Each row is a point. To make a cloud, some directions were put in groups of two or more. Within a group, all points are equally far from the middle, so they leave a hole (a ring in 2 directions, a hollow ball in 3). The other directions are filled evenly. Then the cloud was stretched, turned, moved and blurred a little. Count the holes, and give their numbers of directions, smallest first.

Cloud (19 x 3):
[[ 0.42 -0.51  0.13]
 [-0.32 -0.13  0.05]
 [ 0.22  0.19 -0.27]
 [ 0.04  0.24  0.01]
 [ 0.44  0.22 -0.20]
 [-0.09 -0.24  0.21]
 [ 0.31 -0.51 -0.01]
 [-0.39  0.33  0.12]
 [ 0.37 -0.57 -0.06]
 [ 0.62 -0.37  0.11]
 [-0.42 -0.11  0.46]
 [-0.10  0.03 -0.31]
 [-0.18 -0.26 -0.08]
 [-0.59  0.18 -0.37]
 [ 0.33  0.01  0.66]
 [-0.08  0.45  0.55]
 [ 0.31  0.09  0.05]
 [ 0.09 -0.24  0.07]
 [ 0.03  0.16  0.22]]
Holes: 0

Cloud, 29 rows:
[[ 0.05  0.32 -0.58 -0.08]
 [ 0.35  0.22 -0.58  0.09]
 [ 0.36 -0.05 -0.51  0.23]
 [-0.10  0.32 -0.34  0.29]
 [ 0.12  0.38 -0.03  0.63]
 [ 0.01 -0.33 -0.10 -0.05]
 [ 0.22  0.27 -0.60  0.07]
 [ 0.03  0.66  0.19  0.05]
 [ 0.37  0.08 -0.56  0.18]
 [ 0.24  0.03  0.17 -0.48]
 [-0.13  0.33 -0.28  0.29]
 [ 0.05  0.23  0.08 -0.60]
 [-0.31  0.26 -0.01  0.05]
 [-0.07  0.44 -0.06  0.46]
 [ 0.31 -0.25 -0.38  0.14]
 [ 0.60  0.11 -0.07 -0.01]
 [ 0.47 -0.08 -0.07 -0.30]
 [ 0.04  0.45 -0.17 -0.48]
 [ 0.02  0.23  0.38 -0.33]
 [-0.03  0.62  0.20  0.25]
 [-0.07 -0.24 -0.30 -0.47]
 [ 0.03  0.04  0.45 -0.06]
 [-0.05 -0.07  0.35  0.04]
 [-0.29  0.10  0.17 -0.05]
 [-0.21  0.38  0.31 -0.01]
 [-0.02 -0.22 -0.31 -0.54]
 [ 0.04  0.65  0.17 -0.01]
 [ 0.01  0.50  0.04  0.52]
 [ 0.19  0.67  0.05  0.04]]
Holes: 2 (2, 2)

Cloud (49 x 6):
[[ 0.21 -0.17  0.10 -0.02  0.38 -0.52]
 [ 0.06  0.01  0.19 -0.13  0.11 -0.62]
 [ 0.29  0.07 -0.13 -0.74  0.11 -0.07]
 [ 0.58  0.32  0.16 -0.21 -0.18 -0.48]
 [-0.05 -0.52  0.05 -0.80  0.02 -0.18]
 [ 0.47  0.29 -0.39  0.18  0.25 -0.13]
 [-0.33  0.58 -0.27  0.32  0.14 -0.03]
 [ 0.07  0.41  0.38 -0.22 -0.12 -0.35]
 [ 0.18 -0.23  0.09  0.54  0.06 -0.17]
 [ 0.02  0.13  0.41 -0.04 -0.67 -0.29]
 [-0.13 -0.25 -0.38 -0.24 -0.40  0.09]
 [ 0.52 -0.04 -0.38  0.05 -0.59 -0.10]
 [-0.01 -0.26 -0.46  0.14 -0.13  0.14]
 [ 0.54  0.04  0.12 -0.13  0.02 -0.03]
 [ 0.18 -0.04 -0.37  0.32 -0.05  0.24]
 [ 0.25  0.18 -0.52  0.33  0.24 -0.42]
 [ 0.20 -0.17 -0.11 -0.37  0.59 -0.17]
 [ 0.43  0.25  0.56 -0.19  0.01 -0.43]
 [ 0.13 -0.44  0.08  0.28  0.27 -0.11]
 [-0.26  0.53 -0.01  0.25  0.06 -0.01]
 [-0.57 -0.25  0.44 -0.13  0.27 -0.28]
 [-0.29  0.22  0.32 -0.30  0.26 -0.30]
 [-0.17  0.33  0.13 -0.13  0.12 -0.38]
 [-0.05 -0.09  0.11 -0.55 -0.55  0.11]
 [-0.10 -0.22 -0.68 -0.41 -0.38 -0.09]
 [-0.33  0.14  0.13  0.05 -0.40  0.10]
 [ 0.37  0.37 -0.37  0.38  0.28 -0.29]
 [-0.27 -0.13  0.41 -0.24 -0.56 -0.26]
 [-0.20  0.22 -0.44 -0.48  0.05 -0.04]
 [-0.05 -0.14  0.10  0.22 -0.24 -0.49]
 [ 0.23 -0.01 -0.39 -0.43  0.30 -0.14]
 [-0.04 -0.01 -0.75 -0.08  0.36 -0.02]
 [-0.03  0.04 -0.07 -0.64  0.34  0.00]
 [ 0.20 -0.44 -0.20 -0.35 -0.21 -0.16]
 [ 0.12  0.20 -0.29 -0.02  0.40  0.23]
 [-0.41 -0.04  0.45 -0.04  0.01  0.21]
 [-0.04  0.50  0.10  0.15  0.04 -0.27]
 [-0.46 -0.33 -0.06 -0.39  0.32 -0.03]
 [-0.45  0.00  0.19 -0.44  0.27 -0.25]
 [-0.21 -0.14  0.14  0.43  0.36 -0.43]
 [-0.05  0.22  0.52 -0.30 -0.52 -0.15]
 [ 0.26 -0.16 -0.20 -0.32 -0.49  0.08]
 [ 0.54  0.02  0.30  0.02 -0.43 -0.30]
 [-0.01  0.25  0.07 -0.59 -0.33  0.09]
 [-0.28 -0.20 -0.33 -0.50 -0.59 -0.10]
 [-0.16 -0.09  0.16 -0.42 -0.48 -0.59]
 [ 0.41  0.32  0.03  0.38 -0.36 -0.24]
 [-0.18  0.21 -0.04  0.15  0.19 -0.46]
 [ 0.41 -0.07  0.24  0.07  0.21  0.06]]
Holes: 2 (2, 2)

Cloud (52 x 6):
[[-0.21 -0.18 -0.38 -0.01 -0.25 -0.01]
 [ 0.05 -0.19  0.01 -0.14  0.69  0.08]
 [ 0.31 -0.38  0.17 -0.25 -0.05  0.20]
 [ 0.39  0.01  0.32 -0.02  0.01 -0.40]
 [ 0.10 -0.48  0.22 -0.62  0.08  0.08]
 [ 0.33 -0.16 -0.04  0.12  0.64 -0.03]
 [ 0.12 -0.18 -0.07 -0.29 -0.85 -0.26]
 [-0.12 -0.15 -0.38  0.00 -0.33 -0.03]
 [-0.22 -0.48  0.15  0.10  0.50 -0.17]
 [ 0.21 -0.17  0.48  0.19 -0.44 -0.11]
 [ 0.33  0.32  0.24  0.03 -0.08 -0.11]
 [ 0.03 -0.51  0.25 -0.49 -0.33  0.17]
 [-0.38 -0.30 -0.06  0.10 -0.55  0.01]
 [-0.35 -0.40  0.36 -0.61 -0.26  0.19]
 [ 0.14 -0.06 -0.15 -0.12  0.59 -0.06]
 [-0.16 -0.50  0.15  0.01 -0.54 -0.04]
 [ 0.07 -0.17 -0.25  0.38  0.44 -0.41]
 [ 0.05  0.20  0.33  0.38 -0.12 -0.02]
 [ 0.45 -0.06  0.46 -0.41  0.19 -0.10]
 [ 0.20 -0.27  0.21  0.06  0.64  0.12]
 [-0.21 -0.08  0.18 -0.25  0.40  0.21]
 [-0.47 -0.59  0.13 -0.26 -0.12  0.03]
 [ 0.11 -0.54 -0.12 -0.44 -0.17 -0.14]
 [-0.54 -0.29 -0.24 -0.27  0.13 -0.09]
 [ 0.01 -0.27 -0.44 -0.14 -0.24 -0.46]
 [-0.06 -0.22 -0.15 -0.56  0.36 -0.17]
 [-0.05 -0.52  0.21 -0.59  0.10  0.13]
 [-0.26 -0.36 -0.01  0.40 -0.11 -0.06]
 [ 0.23 -0.43 -0.03 -0.51 -0.40 -0.18]
 [-0.24 -0.18  0.23 -0.45 -0.76 -0.16]
 [ 0.36 -0.04  0.36  0.14 -0.33  0.29]
 [ 0.29 -0.37  0.26 -0.26  0.00  0.23]
 [ 0.51  0.05  0.51  0.15 -0.37  0.02]
 [ 0.02 -0.31 -0.45 -0.27 -0.07 -0.34]
 [ 0.12 -0.24  0.62 -0.13  0.40  0.16]
 [-0.43 -0.21  0.33  0.10  0.23 -0.09]
 [-0.34 -0.24 -0.12 -0.56  0.31 -0.11]
 [ 0.17 -0.47  0.25  0.07  0.10 -0.23]
 [ 0.14 -0.10  0.22  0.29 -0.65 -0.22]
 [-0.64 -0.35  0.00 -0.19  0.19 -0.20]
 [-0.55 -0.47  0.13 -0.49  0.16 -0.21]
 [ 0.57  0.16  0.09 -0.10 -0.33 -0.10]
 [-0.20 -0.05 -0.19  0.27 -0.54 -0.29]
 [ 0.27 -0.22  0.33 -0.65 -0.54 -0.01]
 [ 0.23 -0.17 -0.09 -0.60 -0.19 -0.28]
 [ 0.24  0.33  0.19  0.20 -0.05 -0.05]
 [-0.24 -0.55 -0.11 -0.59  0.24 -0.19]
 [ 0.33 -0.20 -0.22 -0.07 -0.30  0.03]
 [ 0.43  0.10  0.07 -0.31  0.21 -0.22]
 [-0.28 -0.16  0.39  0.08  0.51 -0.08]
 [-0.12  0.08  0.04  0.54  0.20 -0.09]
 [-0.19 -0.10  0.10 -0.35 -0.80 -0.21]]
Holes: 2 (2, 4)

Cloud, 81 rows:
[[ 0.37  0.42  0.03  0.23  0.28 -0.21  0.13  0.08]
 [ 0.18  0.66 -0.30 -0.38 -0.03 -0.04  0.02 -0.43]
 [-0.65  0.23  0.09  0.03 -0.04  0.01  0.00  0.21]
 [ 0.01  0.12 -0.31  0.37 -0.60 -0.17  0.11  0.06]
 [-0.14 -0.32  0.16 -0.13  0.17  0.04 -0.62  0.27]
 [-0.16 -0.08  0.13 -0.80  0.08  0.32 -0.36  0.07]
 [-0.15  0.11 -0.15  0.38  0.59 -0.13  0.16 -0.15]
 [-0.13  0.20 -0.31 -0.81 -0.05  0.24  0.04  0.23]
 [-0.10  0.16 -0.38 -0.60  0.05  0.28 -0.43 -0.12]
 [-0.04  0.50 -0.43 -0.14  0.21  0.26  0.13 -0.59]
 [ 0.40 -0.38  0.35 -0.34 -0.29  0.45 -0.20  0.30]
 [-0.14  0.58 -0.43  0.07 -0.20 -0.05  0.34  0.04]
 [-0.06  0.49  0.26 -0.19  0.00 -0.03 -0.40  0.02]
 [-0.35 -0.18  0.24 -0.57  0.40  0.44  0.12  0.42]
 [ 0.09 -0.11  0.21 -0.13 -0.29 -0.42  0.39  0.19]
 [-0.17  0.35 -0.36 -0.31  0.31  0.38  0.54 -0.35]
 [ 0.17 -0.55  0.20 -0.10  0.14  0.03 -0.20  0.47]
 [ 0.02  0.57 -0.30  0.14  0.14 -0.38 -0.10  0.16]
 [ 0.13 -0.33  0.41 -0.22 -0.36  0.40  0.40  0.34]
 [ 0.04  0.24 -0.34 -0.76  0.19  0.30 -0.27 -0.05]
 [-0.35 -0.06 -0.38  0.51  0.08  0.05  0.39 -0.03]
 [-0.28 -0.05  0.14 -0.81  0.39  0.18  0.32  0.54]
 [ 0.28 -0.01 -0.33  0.42 -0.23  0.37 -0.04 -0.17]
 [ 0.03 -0.32 -0.18 -0.44  0.18 -0.14  0.08 -0.14]
 [-0.24  0.41 -0.47 -0.16 -0.05  0.01 -0.55 -0.11]
 [-0.24  0.36 -0.29  0.07 -0.53 -0.22  0.21  0.29]
 [-0.11  0.27 -0.49 -0.52  0.10  0.05 -0.30 -0.21]
 [-0.02 -0.53  0.15 -0.39  0.02  0.47  0.19  0.14]
 [-0.01 -0.36 -0.20  0.23 -0.07 -0.27 -0.26  0.48]
 [ 0.35  0.27 -0.03 -0.70 -0.30  0.06 -0.42  0.05]
 [ 0.09 -0.51  0.21 -0.17  0.04 -0.10 -0.29  0.32]
 [-0.33 -0.03 -0.50  0.37 -0.10 -0.05  0.49 -0.19]
 [ 0.32 -0.39  0.11 -0.22  0.31  0.42 -0.06 -0.05]
 [-0.20 -0.20 -0.38  0.15  0.21 -0.19 -0.34  0.22]
 [-0.19  0.25 -0.54 -0.53  0.14  0.15  0.04  0.30]
 [-0.31  0.31  0.12 -0.12  0.39  0.15  0.47  0.27]
 [ 0.14  0.42  0.03 -0.03  0.46 -0.09  0.47  0.14]
 [-0.32 -0.32 -0.36  0.21 -0.41 -0.36  0.22  0.39]
 [-0.25 -0.53  0.10  0.06 -0.46 -0.01 -0.18  0.85]
 [-0.29 -0.08  0.24  0.05  0.11  0.04  0.13 -0.13]
 [ 0.33 -0.05  0.04 -0.16  0.06 -0.57  0.23  0.18]
 [-0.30 -0.07 -0.29  0.13  0.31  0.50 -0.11  0.24]
 [-0.22  0.22  0.22  0.08  0.18  0.11 -0.32 -0.16]
 [-0.15  0.50 -0.34 -0.06 -0.13 -0.22 -0.32  0.25]
 [ 0.03 -0.32 -0.39  0.14 -0.21 -0.12 -0.22  0.38]
 [-0.24  0.14 -0.28  0.47 -0.09  0.27 -0.27 -0.22]
 [ 0.35 -0.13 -0.33 -0.14 -0.44 -0.11 -0.31 -0.06]
 [-0.22  0.49 -0.31 -0.14 -0.15 -0.07 -0.55  0.17]
 [-0.11  0.31 -0.41 -0.27  0.22 -0.04 -0.31  0.47]
 [-0.41 -0.24  0.28 -0.64  0.29  0.42  0.04  0.49]
 [ 0.00  0.32 -0.41  0.24 -0.39 -0.32  0.24  0.15]
 [-0.56  0.08 -0.22 -0.67 -0.41  0.24 -0.17  0.15]
 [-0.27 -0.44  0.25  0.16  0.19  0.27  0.45  0.33]
 [-0.38 -0.02  0.24 -0.58  0.12  0.19 -0.18  0.74]
 [ 0.15 -0.15  0.11  0.46  0.11 -0.13  0.34  0.16]
 [ 0.11  0.14 -0.11 -0.23 -0.34 -0.27  0.76 -0.05]
 [-0.02 -0.11  0.00  0.02 -0.60  0.18 -0.05 -0.39]
 [-0.44 -0.10  0.30 -0.52  0.07  0.29 -0.48  0.59]
 [-0.23  0.22 -0.08 -0.16 -0.12  0.51 -0.17  0.65]
 [-0.05  0.49 -0.34  0.15  0.19 -0.52  0.25  0.27]
 [-0.14  0.03  0.14 -0.59  0.46  0.16 -0.31  0.39]
 [-0.60 -0.09 -0.13 -0.24  0.10  0.06 -0.27  0.55]
 [ 0.21  0.58 -0.17 -0.42  0.01 -0.13  0.20 -0.33]
 [-0.43  0.21 -0.31 -0.41 -0.33  0.21 -0.51  0.07]
 [ 0.02 -0.16 -0.13  0.51  0.25  0.36 -0.19  0.12]
 [-0.12 -0.06  0.12 -0.41 -0.05  0.82 -0.13 -0.20]
 [ 0.20 -0.08 -0.12  0.04 -0.29 -0.07  0.52 -0.30]
 [-0.48  0.11 -0.29 -0.36  0.10  0.32  0.12  0.68]
 [-0.17 -0.03 -0.12 -0.23  0.63 -0.18 -0.30  0.24]
 [-0.35 -0.14  0.18 -0.62  0.30  0.10 -0.16  0.40]
 [-0.25  0.01  0.17 -0.20  0.00  0.19  0.17 -0.34]
 [-0.04 -0.28 -0.47  0.01 -0.37 -0.27  0.15  0.26]
 [ 0.04 -0.25  0.27  0.00 -0.33 -0.40  0.04  0.36]
 [ 0.00  0.37  0.11 -0.22  0.40  0.23  0.04 -0.36]
 [-0.24 -0.10 -0.22  0.20 -0.56  0.18  0.22 -0.24]
 [ 0.16 -0.42  0.22  0.03 -0.19  0.04 -0.47  0.68]
 [-0.33 -0.05 -0.14  0.43 -0.05 -0.16 -0.19  0.01]
 [ 0.27 -0.46  0.29 -0.02  0.12  0.27  0.08  0.37]
 [-0.06  0.17  0.06 -0.24  0.51  0.43 -0.42  0.41]
 [ 0.08 -0.59  0.35 -0.16 -0.08  0.16 -0.02  0.65]
 [ 0.08  0.17  0.01 -0.68  0.52 -0.10 -0.10  0.29]]
Holes: 3 (2, 2, 2)

Cloud (81 x 8):
[[-0.20  0.52  0.17 -0.14 -0.20 -0.26 -0.27 -0.30]
 [ 0.02  0.32  0.22  0.28 -0.33 -0.13  0.01  0.27]
 [ 0.50  0.12  0.31 -0.45  0.05  0.12  0.42  0.23]
 [ 0.23  0.45  0.06 -0.07  0.24 -0.34 -0.46 -0.01]
 [-0.26  0.53  0.39 -0.23  0.04  0.34  0.07  0.07]
 [-0.15  0.16  0.54  0.14 -0.17  0.38 -0.23 -0.25]
 [-0.09  0.67 -0.06 -0.17 -0.26  0.37 -0.39  0.01]
 [-0.24 -0.27 -0.20 -0.26 -0.51  0.35  0.13  0.14]
 [ 0.36  0.31  0.38 -0.45  0.49  0.28 -0.02 -0.25]
 [ 0.12 -0.02  0.70  0.28  0.13 -0.16  0.38  0.00]
 [-0.15 -0.28 -0.55 -0.44  0.19  0.08  0.38 -0.04]
 [ 0.09  0.26  0.34 -0.04  0.50  0.01  0.28 -0.46]
 [-0.05  0.15 -0.38 -0.32  0.30 -0.26 -0.48 -0.39]
 [-0.09 -0.18 -0.20  0.43 -0.57  0.45 -0.02  0.15]
 [ 0.12  0.55  0.32 -0.54  0.08  0.44  0.05 -0.19]
 [-0.19  0.21 -0.19 -0.13 -0.46  0.37  0.27 -0.26]
 [-0.20 -0.36 -0.22 -0.24  0.18 -0.35  0.03  0.12]
 [-0.46  0.10  0.67 -0.05 -0.13  0.12  0.28 -0.01]
 [ 0.11  0.28  0.20 -0.08  0.13 -0.50  0.00  0.14]
 [-0.48 -0.07  0.26 -0.12 -0.38 -0.09  0.35 -0.19]
 [-0.02  0.16  0.39 -0.25  0.65 -0.12  0.22 -0.53]
 [-0.05 -0.65 -0.06 -0.20  0.18  0.02  0.32  0.00]
 [ 0.43  0.23  0.42 -0.50  0.39  0.06 -0.22 -0.29]
 [ 0.18  0.04 -0.25  0.30 -0.26  0.09 -0.01  0.07]
 [ 0.08  0.35  0.77 -0.01 -0.34  0.10  0.17 -0.11]
 [-0.53 -0.10 -0.01 -0.37 -0.05  0.44  0.80  0.00]
 [ 0.03 -0.37  0.15 -0.26  0.36 -0.10 -0.18 -0.27]
 [-0.29 -0.06  0.16 -0.20 -0.31  0.32 -0.30 -0.26]
 [ 0.12 -0.10 -0.37 -0.12 -0.37  0.68  0.08  0.39]
 [ 0.11  0.15 -0.23 -0.25  0.24 -0.05  0.22 -0.43]
 [ 0.06  0.21  0.18 -0.45 -0.13  0.30  0.67  0.36]
 [-0.26  0.40  0.20 -0.64  0.05  0.31  0.20 -0.37]
 [-0.33 -0.30 -0.42  0.18  0.09 -0.11  0.38  0.12]
 [ 0.37 -0.23  0.46 -0.21  0.09  0.49  0.55  0.21]
 [ 0.12 -0.15 -0.05  0.16 -0.23  0.23  0.18 -0.43]
 [ 0.27  0.32  0.29 -0.10  0.57  0.03 -0.15 -0.07]
 [ 0.00 -0.12  0.24 -0.21  0.21 -0.33  0.67 -0.16]
 [-0.28  0.31  0.49  0.16  0.31 -0.23  0.01 -0.25]
 [-0.06 -0.18  0.23 -0.18  0.62  0.03 -0.01 -0.50]
 [ 0.20  0.30  0.33 -0.60  0.48  0.24  0.24 -0.34]
 [-0.31  0.28  0.30 -0.20 -0.26  0.07  0.21  0.50]
 [-0.30 -0.15 -0.23 -0.64  0.16  0.37  0.49 -0.28]
 [ 0.39 -0.07  0.71 -0.40  0.20  0.13  0.46  0.10]
 [ 0.03 -0.52 -0.04 -0.14  0.18  0.00 -0.05  0.11]
 [-0.51  0.17  0.07  0.07 -0.05  0.48 -0.07  0.03]
 [-0.54 -0.32  0.02 -0.17 -0.44  0.25  0.44  0.05]
 [-0.14 -0.22 -0.30  0.08  0.48  0.18 -0.25 -0.16]
 [-0.15 -0.51  0.12  0.28  0.16 -0.15  0.16  0.03]
 [-0.55  0.22  0.11 -0.31  0.08  0.20  0.04  0.16]
 [ 0.13 -0.51 -0.06 -0.36  0.10  0.07  0.29 -0.09]
 [ 0.27 -0.06 -0.18 -0.14 -0.33  0.61  0.09  0.45]
 [-0.28 -0.16  0.14 -0.32  0.58 -0.24  0.02 -0.53]
 [ 0.33  0.11  0.33  0.39 -0.18  0.04  0.06  0.12]
 [-0.03 -0.49 -0.38  0.23  0.18  0.18  0.21  0.19]
 [-0.27  0.26 -0.19  0.34 -0.24  0.16 -0.68 -0.05]
 [-0.50 -0.35 -0.41 -0.20 -0.37  0.58  0.37 -0.03]
 [ 0.07  0.01  0.12  0.16 -0.31 -0.06 -0.42 -0.29]
 [-0.12  0.67  0.26  0.02  0.02  0.00 -0.11 -0.34]
 [ 0.42  0.11  0.12 -0.22  0.21  0.34  0.47  0.33]
 [-0.40  0.31  0.15 -0.36 -0.15  0.28  0.01 -0.62]
 [-0.03 -0.49 -0.17 -0.28  0.19 -0.04  0.48 -0.27]
 [-0.36 -0.30  0.07 -0.13  0.38 -0.41  0.02 -0.17]
 [-0.04  0.42  0.77  0.17 -0.13  0.06 -0.02 -0.11]
 [-0.01 -0.11  0.23 -0.13  0.50  0.01  0.78 -0.11]
 [-0.47 -0.45 -0.26 -0.14 -0.16  0.65  0.50  0.11]
 [-0.31  0.26  0.16 -0.44 -0.38  0.02 -0.11 -0.18]
 [-0.09 -0.01 -0.24  0.08 -0.66  0.36  0.01  0.04]
 [-0.24 -0.02 -0.06 -0.47 -0.05  0.61  0.04 -0.48]
 [ 0.41  0.02 -0.01 -0.13  0.41  0.45 -0.07 -0.17]
 [-0.15 -0.16 -0.42  0.28  0.33  0.18 -0.02 -0.01]
 [-0.07 -0.24 -0.42 -0.56  0.06  0.42  0.29 -0.21]
 [ 0.25  0.03  0.67 -0.56  0.34 -0.03  0.21 -0.16]
 [ 0.13  0.11 -0.09  0.45 -0.32  0.46  0.01 -0.03]
 [-0.19 -0.27 -0.32  0.26 -0.13 -0.22 -0.07  0.19]
 [-0.30 -0.19 -0.36 -0.14 -0.41  0.71  0.11 -0.26]
 [ 0.16  0.34  0.07  0.28  0.18 -0.06 -0.58 -0.07]
 [-0.45 -0.27  0.31 -0.05 -0.23  0.50  0.83  0.05]
 [-0.02 -0.44  0.19 -0.07  0.40  0.22  0.74  0.15]
 [-0.29 -0.36 -0.05  0.06 -0.44  0.47  0.11  0.38]
 [ 0.23 -0.39 -0.09 -0.42  0.15  0.27  0.42 -0.24]
 [ 0.07 -0.08  0.33 -0.14 -0.10  0.80  0.55 -0.05]]
Holes: 3 (2, 2, 4)
